Each point is reached from the start by the listed moves, each made once or not at all, plus a little noise. Is the number of moves made odd or even? Then give how often each move was made.

Moves:
(1): [ 45 -19 -20 -50 -10]
(2): [  8  42  -3 -17 -40]
Start: [11 36 -5 24  5]
Points:
[ 16  78  -9   3 -36] => odd (0, 1)
[ 55  16 -26 -29  -4] => odd (1, 0)
[13 38 -7 29  9] => even (0, 0)

Moves:
(1): [ 58   3  17 -16  -5   1  15   1  -5]
(2): [ -8  23  -5  -7 -12  -8 -16  -4  14]
(3): [  9  15  46 -20   9  19  -4 -18  -3]
(4): [ 24   0  21  46   5 -15   8 -10  -6]
(5): [  5  17 -13 -24  40  14 -21   7   5]
(6): [ 14   8   2  11 -11  45  -8   7   2]
Start: [  2   0  21  11  -7  -6 -26 -38   5]
Points:
[ 74  55  19 -27   3  49 -51 -23  25] => even (1, 1, 0, 0, 1, 1)
[ 50  29  36 -13 -23 -18 -28 -38  20] => even (1, 1, 0, 0, 0, 0)
[ 37  64  69   8  34   7 -58 -62  17] => even (0, 1, 1, 1, 1, 0)
[ 88  24  87 -13 -17  56 -22 -49   0] => odd (1, 0, 1, 0, 0, 1)

Moves:
(1): [ 26  21  -3  32  -6  -6  -6 -31   1  -1  -1   6  21]
(2): [-16  28   4   0  18  31  -7  16  -1   1 -28   5  18]
(3): [ 11   1  23 -16  -7  -8  -5   1  15   1   7  18  17]
(4): [-18   5  20  17 -10  15  12  10  12 -23  -7   4  -4]
(5): [ 15 -27   8  -1  34   3 -17  -7  43  13  11   3 -22]
(6): [ 39  15   8  12  -4  31  15  20  10 -27 -21 -13  -3]
(7): [-16 -28 -13  -8   2 -18  20  -8  -4  -5 -37  43  11]
(8): [ 21  17 -38   8  12 -29 -12  18   1   1  -6   3  -3]
(9): [ -6  18 -18 -21 -17  14  -8  16  18  27 -12  16 -12]
(10): [ 15  -3  29   0   3   4 -13  12 -20  20   8  25  -6]
(11): [ 1 13 14 -6 20 -9 31  0 11  5 23 17  4]
Start: [ 13  13  10  -8  17 -21 -13   9   8   8   0  -4 -13]
Points:
[ 53  62  94 -22  55  60  -6  74  96  26 -21  77 -24] => even (0, 1, 1, 1, 1, 1, 0, 0, 1, 1, 1)
[ 17 -11  26 -59  49 -37   9  13  91  50  -8  91 -16] => odd (0, 0, 1, 0, 1, 0, 1, 0, 1, 0, 1)
[ 45  35 -31  18  45 -85  18 -15  12   7 -22  66  21] => even (1, 0, 0, 0, 0, 0, 1, 1, 0, 0, 1)
[ 47  88  18   7  58 -10 -24  33 106  33 -14  67   9] => even (1, 1, 1, 1, 1, 0, 0, 1, 1, 0, 1)
[ 88  15  16  36  38 -30  -6  11  82 -30 -53  59   4] => odd (1, 0, 1, 1, 1, 1, 1, 1, 0, 0, 0)
